Each row of a before or after table is a point. One or more steps were done to the points. Then noise was added and the rows were shuffled. The steps act on how far a point lies along the listed directions, d1 being the first. What was done? A step turns or swaps two directions, mirrors them in a line or flattens them onto one, adds a multiple of one to another, or multiplies one. Angles are multiples of 10 degrees, from the lower direction toward the higher: turns from -170 to 170, lines from 10 to 170 but not 90. Use the fewest steps. Two steps may share a direction if one is a turn and the other turns, adds or multiplies; they go together, in the order done. Otherwise the lowest direction goes first.

Directions:
(1): [ 0.30 -0.29 -0.46]
(2): [-0.37  0.27 -0.42]
Before (9 x 3):
[[-0.56  0.38  0.19]
 [-0.68  0.39 -0.86]
 [-0.09  0.12 -0.05]
 [-0.24  0.15  0.27]
 [-0.06  0.08 -0.59]
 [ 0.13 -0.16  0.28]
 [-0.41  0.52 -0.14]
 [-0.26  0.27  0.45]
 [ 0.17 -0.21  0.33]]
After (9 x 3):
[[ 0.39 -0.26 -0.27]
 [ 0.08 -0.05  0.12]
 [-0.09  0.17  0.63]
 [-0.11  0.00 -0.29]
 [ 0.54 -0.47  0.06]
 [ 0.23 -0.21 -0.23]
 [-0.15 -0.03 -0.40]
 [ 0.63 -0.19  0.34]
 [ 0.38 -0.25  1.09]]
Steps: turn d1 and d2 by 160 degrees

Directions:
(1): [-0.03  0.13 -0.61  0.17  0.09 -0.60]
(2): [ 0.38 -0.67 -0.11 -0.05 -0.39 -0.12]
(3): [-0.28 -0.49 -0.19  0.31  0.50  0.27]
(4): [-0.07  0.00  0.39  0.72 -0.21 -0.22]
(5): [ 0.67  0.24 -0.19  0.32  0.16  0.33]
Before (14 x 6):
[[-0.04  0.12  0.16 -0.12 -0.13 -0.22]
 [-0.22 -0.29 -0.21 -0.02 -0.05 -0.16]
 [-0.02 -0.05  0.18  0.20 -0.26 -0.28]
 [-0.09 -0.11  0.21  0.11 -0.08  0.17]
 [-0.62  0.35  0.56  0.05  0.24  0.42]
 [ 0.02 -0.04  0.34  0.06 -0.33 -0.16]
 [ 0.09  0.47 -0.04  0.18  0.29  0.41]
 [-0.45 -0.04 -0.05  0.34  0.09 -0.13]
 [-0.21  0.13  0.28 -0.18 -0.26 -0.16]
 [ 0.38 -0.02  0.05  0.17 -0.22 -0.07]
 [ 0.17 -0.02  0.10 -0.04  0.02 -0.22]
 [-0.07  0.31  0.15  0.21  0.76  0.63]
 [-0.61  0.16  0.55 -0.08  0.50  0.60]
 [-0.33  0.03  0.41 -0.13 -0.26  0.08]]
After (14 x 6):
[[-0.71  0.44  0.52  0.70  1.18  0.83]
 [ 0.18 -0.04  0.12 -0.14 -0.09 -0.31]
 [-0.44  0.75  0.41  0.52  0.40  0.43]
 [-0.84  0.07 -0.21  0.06  0.60  0.14]
 [ 0.30 -0.25  0.12  0.08 -0.60 -0.38]
 [-0.76  0.27  0.51 -0.04  1.02  1.08]
 [-0.88  0.65  0.61 -0.14  0.68  0.79]
 [ 0.01  0.35  0.15 -0.59 -0.26 -0.05]
 [ 0.17 -0.18  0.20 -0.43 -0.58 -0.31]
 [-0.07 -0.35  0.08 -0.07 -0.16  0.14]
 [ 0.08  0.32  0.15 -0.39 -0.19 -0.20]
 [-0.07  0.02  0.15 -0.54 -0.35  0.14]
 [-0.07 -0.42 -0.46 -0.04  0.10 -0.06]
 [-0.06 -0.10  0.02 -0.30 -0.39 -0.41]]
Steps: turn d1 and d2 by -20 degrees; multiply d2 by 2.5; multiply d3 by 2; turn d4 and d5 by -70 degrees
